Every row gives one point. The ring and each string are closed loops that go straight from each point to the next, and from the last back to the first. Before rounding, they use only three directions, however many columns there are. How many times does the string pass through the ring? Passing back the other way cancels.
In the rows, zero is written as 128.

Ring (8 x 4):
[[126 140 161 149]
 [108 143 163 127]
 [ 80 137 134 118]
 [ 69 129 105 125]
 [ 71 119  73 146]
 [ 94 115  70 170]
 [114 120  93 178]
 [127 128 125 174]]
String, 24 rows:
[[ 83 108  33 164]
 [ 87 109  42 172]
 [109 116  60 159]
 [108 125  98 150]
 [ 96 126 112 159]
 [130 127  94 148]
 [140 124 101 172]
 [132 124 129 203]
 [115 126 143 200]
 [117 128 150 197]
 [137 131 152 194]
 [153 132 133 169]
 [149 129 135 189]
 [122 125 128 195]
 [ 98 122 123 195]
 [ 95 126 116 163]
 [ 93 119 102 183]
 [ 80 118 100 187]
 [ 94 122  95 162]
 [104 120  75 150]
 [105 118  54 143]
 [107 124  80 139]
 [109 126  87 137]
 [ 97 116  51 145]]
Times through: 1

Ring:
[[114 131 122 180 184 139]
 [101 152 107 146 172 136]
 [101 164  88  86 132 128]
 [119 158  98  62  96 105]
 [141 144 125  75  80  80]
 [163 112 152 131 100  83]
 [160  96 149 168 136 113]
 [139 103 136 191 173 138]]
String:
[[119 163 129 108 117  81]
 [115 179 116  64  90  71]
 [127 156 129  99 106  81]
 [131 138 113  97 111 109]
 [134 137 122 107 112 102]
 [138 121 101  91 110 131]
 [157 118 121  76  75  98]
 [178 121 173 102  55  37]
 [177  99 152 115  79  81]
 [161  97 129 125 110 120]
 [141 111 112 125 130 137]
 [146 120 145 151 131  99]
 [155 111 166 183 140  89]
 [148 118 165 186 147  90]
 [136 129 145 160 143  99]
 [133 107 106 147 156 158]
 [129 102 105 169 178 172]
 [118 116 128 212 207 154]
 [106 140 141 219 210 128]
 [ 95 142 108 189 210 160]
 [100 142  93 149 183 161]
 [ 84 172 105 151 185 131]
 [ 75 180  81 117 176 146]
 [ 89 161  63  86 154 164]
 [114 135  80  94 137 155]
 [118 149 108 105 127 115]]
Times through: 0
String:
[[131 126 121 138 141 124]
 [120 141 157 206 182  98]
 [117 144 132 162 162 112]
 [123 130 105 125 144 138]
 [102 146  79 108 156 158]
 [ 91 163  62  72 141 157]
 [111 147  78  74 123 143]
 [124 153 119  98 113  96]
 [131 162 134  85  89  64]
 [147 150 133  59  58  57]
 [166 130 148  76  54  54]
 [171 128 185 131  76  29]
 [150 126 157 146 116  77]
 [142 116 127 138 132 119]
 [160  74 127 177 156 158]
 [141  93 114 167 164 162]]
Times through: 0

Ring (7 x 9):
[[ 68 138 101 165 126 115  90 123 122]
 [ 89 125 123 131 112 120 125 126 134]
 [122 124 162  85 109 140 155 133 135]
 [145 138 188  55 119 156 163 138 130]
 [133 147 177  78 132 158 135 138 115]
 [104 142 147 121 135 148 106 135 106]
 [ 67 138 105 170 133 125  79 127 108]]
String, 25 rows:
[[ 61 149  93 178 135 114  72 121 116]
 [ 82 147 116 146 129 122  98 124 123]
 [ 93 141 129 130 125 128 111 127 124]
 [ 74 144 103 154 123 110  99 120 133]
 [ 59 129  87 172 113  99  98 118 137]
 [ 71 116 106 158 110 115 111 125 129]
 [100 134 139 119 121 134 122 130 124]
 [108 135 143 105 115 129 137 128 136]
 [112 120 149  95 103 129 156 129 143]
 [115 110 155  93 101 136 160 133 138]
 [139 139 178  60 114 144 166 133 141]
 [123 141 162  86 121 142 143 132 130]
 [117 127 159  95 117 145 141 135 124]
 [145 131 190  56 116 159 166 140 127]
 [123 135 165  88 122 149 140 136 122]
 [138 154 178  67 129 151 145 134 127]
 [154 159 198  47 134 165 152 139 121]
 [137 147 184  74 135 166 135 141 109]
 [102 128 146 123 127 148 114 137 107]
 [ 96 132 142 134 134 151 100 138  98]
 [ 86 138 131 151 141 149  83 136  92]
 [ 99 153 138 127 138 140  99 131 111]
 [103 148 141 118 131 136 113 130 120]
 [ 75 131 115 159 129 130  91 130 110]
 [ 42 124  80 208 131 117  59 126 101]]
Times through: 0
String, 30 rows:
[[ 93 126 131 130 118 131 120 130 123]
 [106 136 143 109 119 132 131 129 131]
 [115 135 150  94 113 131 146 129 139]
 [118 117 156  86 101 132 163 131 144]
 [119 105 161  86  98 139 168 135 139]
 [139 127 180  59 107 146 173 135 140]
 [137 146 176  65 120 146 156 133 135]
 [115 137 155  98 122 141 135 133 125]
 [125 122 169  85 115 152 150 138 122]
 [155 137 200  43 119 164 170 141 127]
 [180 160 225   7 128 173 182 142 130]
 [157 158 200  41 131 164 159 139 125]
 [125 149 165  86 129 147 135 133 124]
 [115 138 157 102 127 148 127 135 116]
 [112 135 157 109 130 153 120 137 108]
 [112 141 159 113 139 160 107 140  97]
 [104 148 149 125 144 155  96 137  96]
 [106 152 146 116 137 143 107 132 112]
 [106 144 144 113 128 138 119 131 121]
 [ 93 136 132 132 128 136 108 131 115]
 [ 96 147 133 129 132 134 105 129 118]
 [ 79 153 114 154 138 126  84 126 114]
 [ 40 141  73 211 138 110  50 121 105]
 [ 46 133  80 199 130 111  65 122 111]
 [ 69 126 106 166 123 123  93 127 116]
 [ 88 138 124 137 125 127 108 127 123]
 [ 92 148 126 129 126 123 111 124 130]
 [ 78 145 108 146 121 110 105 120 136]
 [ 65 127  95 164 112 104 105 120 137]
 [ 69 113 104 159 108 114 112 125 130]]
Times through: 0
